Every row gives one point. The ring and each string are closed loops that go straight from each point to the next, and from the last back to the first. Before rounding, they use only three directions, however many columns there are. How many times does the string pass through the ring? Passing back the other way cancels.

Ring (7 x 4):
91; -29; 69; 0
-88; 175; 173; -52
-294; 211; 201; -138
-441; 74; 174; -210
-385; -175; 71; -213
-126; -316; -49; -130
75; -230; -37; -36
String (17 x 4):
82; 138; -46; -45
-48; 9; 40; -73
-44; -36; 132; -40
80; -64; 211; 43
244; -47; 105; 83
149; -12; -35; -7
36; 17; -108; -83
-126; -58; 126; -79
5; -46; 274; 29
100; 56; 233; 56
104; 162; 77; 5
17; 152; 33; -49
-93; 52; 51; -91
-138; -18; 218; -56
-27; 125; 302; 19
34; 161; 303; 46
130; 212; 146; 38
Times through: 3
String (21 x 4):
-55; -117; -125; -127
-90; -178; 38; -88
-76; -292; 110; -56
-7; -468; -2; -57
3; -403; -234; -129
-67; -231; -185; -149
-130; -91; -60; -141
-151; -171; 129; -87
-96; -339; 137; -55
24; -466; -54; -59
24; -404; -8; -46
22; -351; 31; -35
158; -399; -136; -27
163; -296; -227; -57
0; -123; -146; -109
-58; -132; 22; -80
7; -236; 135; -11
9; -231; 112; -18
-75; -118; 21; -89
3; -152; -110; -95
91; -225; -241; -96
Times through: 2

Ring (8 x 8):
284; 72; -224; -72; -23; 96; 31; -99
111; 188; -178; 0; -27; 71; 75; -214
-137; 123; -13; 82; 5; 115; 104; -239
-270; -5; 118; 118; 37; 172; 106; -195
-298; -191; 187; 110; 70; 227; 84; -92
-129; -303; 87; 35; 74; 227; 42; 11
65; -266; -40; -31; 51; 196; 17; 38
246; -116; -162; -78; 11; 147; 10; 0
String (18 x 8):
188; 126; -363; -48; -26; 13; 56; -184
352; 215; -349; -86; -53; 29; 41; -173
396; 204; -153; -84; -51; 122; 29; -120
455; 194; -193; -106; -54; 115; 19; -100
446; 141; -472; -134; -50; 2; 17; -121
186; 17; -352; -59; -9; 35; 41; -125
74; -17; -131; -10; 9; 118; 52; -109
202; 89; 33; -22; -15; 191; 42; -95
296; 190; -59; -46; -39; 150; 42; -132
353; 296; -321; -73; -65; 29; 52; -212
184; 195; -54; -11; -31; 134; 62; -172
77; 88; -39; 10; -6; 142; 64; -150
41; 49; -212; 1; -1; 68; 68; -170
96; 205; -433; -16; -33; -43; 84; -271
142; 315; -216; 3; -50; 39; 88; -279
134; 246; -41; 12; -36; 124; 77; -215
74; 85; 27; 16; -4; 170; 63; -138
60; 30; -126; 0; 3; 111; 60; -138
Times through: 1
